Rows are points. Each copy is the shape, with its points in the same order, turned, moved and blurred by noise. Say if it was mirrored as well.

Shape, 8 rows:
[[-2.9  9.6  1.7]
 [ 1.2 -3.7 -2.6]
 [ 2.3 -3.6  5.4]
 [-4.5  4.0 -1.2]
 [ 6.8 -3.2 -0.2]
 [-5.4 -2.8 -0.5]
 [-5.2 -4.4 -0.8]
 [-0.3 -3.1 -1.3]]
Copy 1, 8 rows:
[[ 2.6  7.0  5.3]
 [-1.8 -2.0 -4.3]
 [-4.2 -5.1  1.5]
 [ 0.4  6.0  0.0]
 [ 0.2 -7.3 -2.2]
 [-4.9  2.8 -2.9]
 [-6.2  2.3 -4.4]
 [-2.4 -1.4 -3.5]]
Copy 1 is: only turned
Copy 2 (8 x 3):
[[ 3.7 -0.4  9.3]
 [-4.7  2.7 -2.2]
 [-5.7 -5.9 -0.2]
 [ 3.2  1.6  2.9]
 [-9.6  0.5  0.3]
 [ 2.1  0.5 -3.4]
 [ 0.7  0.5 -4.2]
 [-2.6  1.2 -1.7]]
Copy 2 is: mirrored
Copy 3:
[[ 5.1  4.9 -5.3]
 [-2.0 -2.6  4.0]
 [ 3.6 -8.2  1.6]
 [ 3.2  4.4  1.0]
 [-2.8 -7.9  0.3]
 [ 3.8  1.0  6.9]
 [ 3.0 -0.4  7.9]
 [-0.4 -2.6  4.2]]
Copy 3 is: only turned

Shape, 8 rows:
[[ 1.2 -5.6 -1.2  1.9]
 [ 3.3 -3.1 -2.4 -3.2]
 [ 2.2  6.8  2.7  2.5]
 [-9.7 -5.0  8.0 -3.2]
 [ 2.8  2.7 -5.7 -1.7]
 [ 1.3 -2.4 -3.6  0.3]
 [ 2.7 -1.6  2.0  4.3]
 [-5.2 -5.1  0.0  0.0]]
Copy 1:
[[  3.1   1.0   0.4   3.2]
 [  2.0  -4.5  -0.3   1.8]
 [  2.0  -0.8   2.4 -10.3]
 [-12.3   4.9   6.8   0.7]
 [  1.8  -6.3  -4.8  -3.0]
 [  1.3  -1.4  -2.2   0.1]
 [  4.5   1.1   3.6  -2.1]
 [ -4.5   1.5   0.9   2.1]]
Copy 1 is: only turned
Copy 2, 8 rows:
[[ 4.7  4.1 -3.2  1.6]
 [ 6.0 -1.9 -3.3  0.3]
 [ 0.3 -2.5  6.4  6.2]
 [-8.4  1.1 -9.6  5.3]
 [ 5.2 -3.1  2.7 -2.2]
 [ 4.2  1.2 -1.2 -0.7]
 [ 3.7  3.5  0.8  5.7]
 [-1.7  3.4 -5.5  0.3]]
Copy 2 is: only turned
Copy 3, 8 rows:
[[-0.5 -3.9 -3.7  1.0]
 [-0.7 -4.8  1.7 -1.7]
 [-6.9  5.8  2.0  2.2]
 [ 9.6  2.3  2.2  9.0]
 [-3.6  0.1  1.3 -6.1]
 [-1.0 -2.0 -2.0 -2.3]
 [-3.9 -0.5 -2.9  4.2]
 [ 5.3 -0.5 -2.3  1.9]]
Copy 3 is: mirrored

Shape (12 x 6):
[[-2.9 -2.9  5.1 -2.9  8.9  5.3]
 [-3.9 -0.1 -4.0 -1.0 -3.5  0.3]
 [ 5.0  2.0 -1.8 -1.3  6.8 -0.8]
 [-1.4  0.8  0.1  2.2  2.0  2.7]
 [-1.8  2.6  2.8  2.4  0.5  7.3]
 [ 6.9 -4.5 -1.6  6.6  3.5 -2.4]
 [ 8.8 -2.0  1.5  4.0  1.4  0.5]
 [ 4.5 -1.8 -1.2 -2.8 -2.6 -4.7]
 [ 8.2 -3.4 -1.5 -3.5 -3.6 -4.7]
 [-4.0  2.4 -0.4 -4.2 -0.8  0.4]
 [ 7.9  4.2  1.3  4.2  1.8 -3.6]
 [-3.8 -1.3  6.5 -0.3  0.2 -6.5]]
Copy 1:
[[ 3.8  3.8  6.0  0.3 -8.7 -1.6]
 [-2.8 -6.7  4.2 -1.5  2.0 -0.6]
 [-2.1  4.7 -2.4 -1.6 -0.7 -0.1]
 [ 1.5 -0.2  2.3 -0.1  0.6 -3.5]
 [ 4.9  0.5  6.1  2.5  2.4 -3.4]
 [-2.4  0.7 -7.4  2.8 -1.7 -7.6]
 [-0.2  1.3 -6.1  4.9 -0.1 -3.6]
 [-3.6 -4.2 -4.8  1.1  0.1  2.9]
 [-4.9 -4.5 -7.4  4.2 -0.5  4.0]
 [ 1.0 -3.3  4.6 -2.6  0.7  2.7]
 [ 1.5  2.8 -7.5  0.0  3.7 -1.1]
 [ 6.8 -6.7 -3.5 -4.3 -4.3  0.5]]
Copy 1 is: mirrored
Copy 2, 12 rows:
[[-10.1   3.2  -3.1  -5.1  -1.8   2.5]
 [  3.8  -1.0   1.4   2.2   0.0   2.7]
 [ -5.7  -1.3  -5.8   2.9   2.5  -3.6]
 [ -2.4   1.8  -2.1   0.9   2.7   3.2]
 [ -2.2   5.6  -0.8  -2.7   5.6   3.1]
 [ -3.7  -6.7 -10.1   2.8   6.2   3.6]
 [ -3.4  -5.7  -7.3  -1.2   8.4   0.6]
 [  0.2  -8.6  -0.4   0.7   3.1  -2.2]
 [  0.5 -11.9  -3.0  -0.8   3.9  -3.9]
 [ -0.4   0.7   3.4   1.3  -0.6   0.0]
 [ -4.6  -4.3  -3.9   4.8  10.5  -1.7]
 [ -7.7  -6.7   5.0   1.7   1.5   5.0]]
Copy 2 is: only turned
Copy 3:
[[-4.8 -0.6 -3.1 -0.5 -8.3  8.5]
 [ 3.1 -3.3  0.8  3.6  3.8  1.3]
 [-6.4  3.7  3.6  2.0 -3.4 -0.6]
 [-4.0 -2.1 -1.6  0.0  0.4  2.6]
 [-4.2 -6.0 -1.8 -3.7 -0.7  2.4]
 [-6.2  4.6 -4.9  3.2 -1.1 -6.3]
 [-5.2  1.0 -2.7  0.4 -4.2 -7.9]
 [ 3.4  3.1  1.9  3.3 -2.7 -5.0]
 [ 4.0  2.8  2.2  4.5 -4.3 -8.0]
 [ 2.1 -2.6  3.9  0.3 -0.3  4.2]
 [-4.8  5.0  2.5 -2.8 -1.2 -6.9]
 [ 4.9  6.3 -2.9 -3.9 -1.1  2.8]]
Copy 3 is: mirrored
